Each row is a point. Each copy is the shape, with its points in the same order, turned, moved and blurred by noise. Some copies are also mirrored. Which?
In the rows, zero is written as 128.

Shape (6 x 3):
[[140 141 154]
 [ 80 121 100]
 [107 123 150]
 [153 111 151]
 [161  68  78]
 [157  87 160]]
Copy 1 (6 x 3):
[[150 116 127]
 [ 81 150 103]
 [115 113 126]
 [145 126 156]
 [113 203 176]
 [137 124 184]]
Copy 1 is: mirrored
Copy 2 (6 x 3):
[[162 149 116]
 [116  83 142]
 [155 116 148]
 [146 164 136]
 [ 63 165 141]
 [142 179 159]]
Copy 2 is: mirrored

Shape (8 x 4):
[[114 149 132 123]
 [ 84  70 100 108]
 [ 79 120 151 123]
 [102 149 102 145]
 [145 137 121 162]
 [168 108 125 171]
 [ 89 141  93  79]
 [ 66 161 105 123]]
Copy 1 (8 x 4):
[[141 119 163 134]
 [ 58  89 136 151]
 [ 98 136 157 117]
 [135 131 150 171]
 [162 115 118 147]
 [162  98  84 136]
 [103  95 200 166]
 [112 146 186 170]]
Copy 1 is: mirrored
Copy 2 (8 x 4):
[[123 134 126 140]
 [ 92 121 111  57]
 [ 83 130 149 117]
 [104 130  90 143]
 [132  90 103 152]
 [142  57 106 138]
 [121 179 105 100]
 [ 84 167 101 138]]
Copy 2 is: only turned
Copy 3 (8 x 4):
[[126 152 124 132]
 [ 64 143 180  88]
 [121 168 170 130]
 [ 98 147 116 154]
 [130  96 131 159]
 [129  66 151 145]
 [ 88 175 112  93]
 [ 96 188 118 148]]
Copy 3 is: only turned
Copy 4 (8 x 4):
[[121 134 116 106]
 [ 47 124 156 141]
 [ 83 127  96 127]
 [125 158 138 126]
 [146 112 143 141]
 [146  83 156 164]
 [ 81 163 151  77]
 [106 182 113 108]]
Copy 4 is: mirrored

Shape (11 x 8):
[[ 92  99 145  94 121 126 129 116]
 [104 102  91 131 104 124 135 131]
 [129 126  47 115 154 116  96 119]
 [125 103 110 131 152 129 129 162]
 [153 115 149 153 131 162 127 106]
 [175 139 121 107 149 118 219 117]
 [ 90 239 142  67 148 120  97 188]
 [141 113 115 103 133 117  96 121]
 [221 111 138 117 111 197 154 127]
 [109 132 132 118  84 118  96 117]
 [149 137 144 115 125 110 105 151]]
Copy 1 (11 x 8):
[[117 136 144 160  85 127 106 105]
 [115 104 150 140 117  96 129 131]
 [ 90 119 111 104 101 118 166 178]
 [108 153 135 145 144 109 143 134]
 [167 128 128 132 149 155 112 127]
 [158 143 186 122 129 154 204  86]
 [ 82 180  42  96  84  91 161  33]
 [111 147 134 106 102 131 119 141]
 [142 122 167  87 193 195 119  95]
 [130 116 122 111  90 101  91 108]
 [128 171 124  96 121 112 117 107]]
Copy 1 is: mirrored
Copy 2 (11 x 8):
[[134 147 154  98 114 132 130 124]
 [137 122 151 153  99 113 130 101]
 [113 127  76 168 123 130 155  59]
 [113  96 119 131 111  97 140 127]
 [114  81 155 134 159 154 103 130]
 [182  95 104 160 129 163 159 198]
 [ 95 189  53 109  94 113  52 171]
 [136 113 112 120 140 112 122  88]
 [158  13 127 137 119 172  92 139]
 [143 144 151 135 129 119  76 100]
 [140 114 102 126 138 107  93 131]]
Copy 2 is: only turned
Copy 3 (11 x 8):
[[123 132 134 114 132 131 148  93]
 [106 125 120 174 153 127 136 121]
 [143 183 114 166 184  92 102 145]
 [156 121 127 148 160 147 100 125]
 [122 155 121 142 106 187 108 139]
 [140  97  88 145  60 103  85 155]
 [173 112 165  46 177 107 168 212]
 [153 172 138 145 142 133 133 128]
 [164 149  59 160  75 201 125 154]
 [117 150 160 148 136 139 174 132]
 [172 145 157 139 131 146 140 145]]
Copy 3 is: mirrored
Copy 4 (11 x 8):
[[ 89 101 141 104 140 125 159 109]
 [112 104 107 143 134  95 138 129]
 [120 121  67 126 179 110  87 122]
 [117 134 112  94 125  85 117 132]
 [155 122 128 100 117 145 152 168]
 [117 175  75 110  62 159 143 101]
 [117 226 190 116 198 110 105  62]
 [109 120 122 109 151 140 101 134]
 [119 176 108 108  84 165 140 218]
 [121 108 159 154 157 132 132 129]
 [126 139 156 113 128 129  96 130]]
Copy 4 is: only turned
